Each row is a point. Each copy is the shape, with its points in the same order, turned, moved and blurred by noise. Some copies are also mirrored. Which?

Shape, 8 rows:
[[ 22 -39   4]
 [ 20 -38 -31]
 [ 12  22   8]
 [  6 -57  10]
 [  1  14   5]
 [  4  26  -9]
 [-24  26  -4]
 [ 12 -26   1]]
Copy 1 (8 x 3):
[[  0  20  40]
 [ 20  -9  53]
 [  0   1 -20]
 [-20  13  58]
 [ -8  -9  -7]
 [  3 -19 -15]
 [-19 -32 -19]
 [ -4   6  31]]
Copy 1 is: only turned
Copy 2 (8 x 3):
[[ -8 -39  11]
 [-39 -38  19]
 [ -2  21  27]
 [  3 -60  -5]
 [ -5  14   8]
 [-20  27  19]
 [-16  34 -10]
 [-12 -27  16]]
Copy 2 is: mirrored
Copy 3:
[[  0  30 -30]
 [ -8   0 -45]
 [-28  11  19]
 [ 23  36 -30]
 [-15   1  14]
 [-34 -10  18]
 [ -3 -19  42]
 [  0  23 -18]]
Copy 3 is: only turned
Copy 4, 8 rows:
[[-20  38  21]
 [ 10  51   8]
 [-14 -10 -16]
 [-13  36  48]
 [ -7 -10  -8]
 [  0 -11 -26]
 [ 16 -28  -5]
 [ -7  24  15]]
Copy 4 is: only turned

Shape:
[[ 36 -50  21   9   4 -11]
 [-14  -3 -11  13 -15 -16]
 [-31 -26  -1  15 -19  20]
 [ 21  21  38  16   3  45]
 [-20 -30 -15  23  30   2]
 [-10 -16  44 -13 -11  20]
 [ -3 -14  19 -43 -16  14]
 [ 10  35 -14   7  53  18]
 [ 16   2 -28  32  -4 -25]
 [ -7 -10 -34  -4 -13  40]]
Copy 1, 10 rows:
[[-17 -29 -40 -22 -37 -11]
 [ -7  18 -11 -23  14  10]
 [ 35  17 -24 -34  -1  15]
 [ 36  -8   3  22 -17 -35]
 [ 13 -15   8 -48 -11  26]
 [ 26  25 -23  -1 -44  -6]
 [ 11  20 -37  20 -35  22]
 [  9 -27  52  15  -3  17]
 [-24 -12  -4 -25  33   2]
 [ 39  -7 -24   1  19  32]]
Copy 1 is: mirrored
Copy 2, 10 rows:
[[ 48  18  42 -36  22   1]
 [-11 -13  -7 -24  18  14]
 [ -4  -1 -11 -29 -15 -20]
 [ 24  36   2  39  16 -29]
 [-19  30   9 -42  19  -6]
 [ 14  -4  25   4  -7 -40]
 [  4 -12  39  10 -19  -9]
 [-33  60  17  28  35  12]
 [ 10   8 -10 -22  41  38]
 [-12  27  -6  -5 -34  16]]
Copy 2 is: mirrored

Shape, 14 rows:
[[-10   3   6 -12 -28 -10   4  20]
 [-14 -13  -3 -41 -20  -8  11  24]
 [-11 -29  22  -4 -13  13  18  23]
 [ 39  12   0 -15  15   6  -1 -18]
 [-27 -10  15 -33 -18  -4  18  -5]
 [  9  52  -4  15   8 -20  -5  -7]
 [-19 -13   2 -24 -23  22   4  29]
 [  3   3 -11  10  31 -15 -15 -10]
 [-10 -28   6 -28 -33   1  -7  20]
 [-17  47  -6  29  -6 -16  13  -7]
 [ -7 -32 -17 -43  -1  21  15  25]
 [-15  46  25  20  16 -33  12  25]
 [  4   1  15 -17  19  21 -31  -9]
 [  7  27  -5 -12  22  10 -10 -11]]
Copy 1:
[[ 15  -1  21 -11   8 -17  14  24]
 [ 20 -13  32   6  -4 -39   2  23]
 [  4 -27  15   4 -28 -17  27   9]
 [ -2 -23   1  22  22   6 -32 -10]
 [ 44 -10  26  10   0 -26  19   2]
 [  4  24 -21   5  27  23 -10  11]
 [ 14 -28  13 -20 -10 -38  17  16]
 [ -5  17  -3  10 -12   7 -35 -10]
 [ 13 -17  45 -16  -8 -31  11   8]
 [ 10  41 -25   8  20  12  12  12]
 [ 11 -34  18  11 -19 -60  -5   9]
 [ 27  29 -14   4 -11  29  10  46]
 [ 14 -20  -2 -18  -7   0 -30 -26]
 [ 10  -5 -22   7  14  -6 -26  -4]]
Copy 1 is: mirrored
Copy 2 (14 x 8):
[[ 19  28 -14   6  18  18   7 -17]
 [  8  26  -5   8  13  17  37  -2]
 [ -1   9  -2  -8  24  52  12 -16]
 [ -6  -1  27 -25   1 -20  -7 -34]
 [  4  46   5 -13   8  28  18   2]
 [  0  24  -8   3  10 -31 -47 -26]
 [  9  13 -22 -14  32  27  32  -8]
 [ -4  -7  18   1  12 -12 -31   6]
 [ 30  16   1  -3  23  30  33  -6]
 [  0  33 -29   1   1  -5 -52 -16]
 [ -9  -4  -5 -12  13  20  51   4]
 [-22  40 -13  29  34   0 -46 -24]
 [  4   3  24 -35  42  -9  -6  -7]
 [ -9  10   6 -26  20 -28 -16 -13]]
Copy 2 is: only turned
Copy 3 (14 x 8):
[[  8  -9   6 -12   6  -9 -13  12]
 [ -6 -16  10 -31  19   0   9  -2]
 [  4   3 -24  -8   6  20  14  10]
 [-23   4  32  48  15  -9  18   0]
 [-24 -25   5 -16   5  14  -1  21]
 [ 18  -2  56  39  -7 -19 -14  26]
 [  1  -5   0 -24  12  24  -5 -11]
 [ -8  14  44  26 -28  -8  25  18]
 [-16   1  -8 -30   7  -2  -4  -8]
 [ 30 -23  37  33 -24  -2 -21  30]
 [-13  -9  10 -22  16  25  33 -22]
 [ 40   7  40  13   2  -5 -10  59]
 [-31  30  31  21  -1  19   2   4]
 [-10   5  52  31  -1  12   5   6]]
Copy 3 is: only turned
Copy 4 (14 x 8):
[[ -3   6 -23  -7   5  27  21  -4]
 [  4  25 -14 -24 -14  27  16  13]
 [-34   8 -19  -5 -16  16  -8  11]
 [ 10 -14  33 -23  -6 -16   2 -21]
 [-12  21 -12  -9 -34  31  21 -14]
 [ 29 -30   2  17  18  -9  34 -25]
 [ -5  13 -16  -7 -11  45 -13   8]
 [ 17   4   4  13   1 -33   1 -17]
 [-10  31 -29 -29  -9  32  -3  -2]
 [  7 -14  -1  43  17   5  41 -22]
 [  5  32   8 -17 -25  28 -14  26]
 [ 13 -40 -28  28   1 -11  41   0]
 [ 20  -4   0 -13 -20  -5 -26 -30]
 [ 30 -12  16   3  -7  -2  -2 -23]]
Copy 4 is: only turned
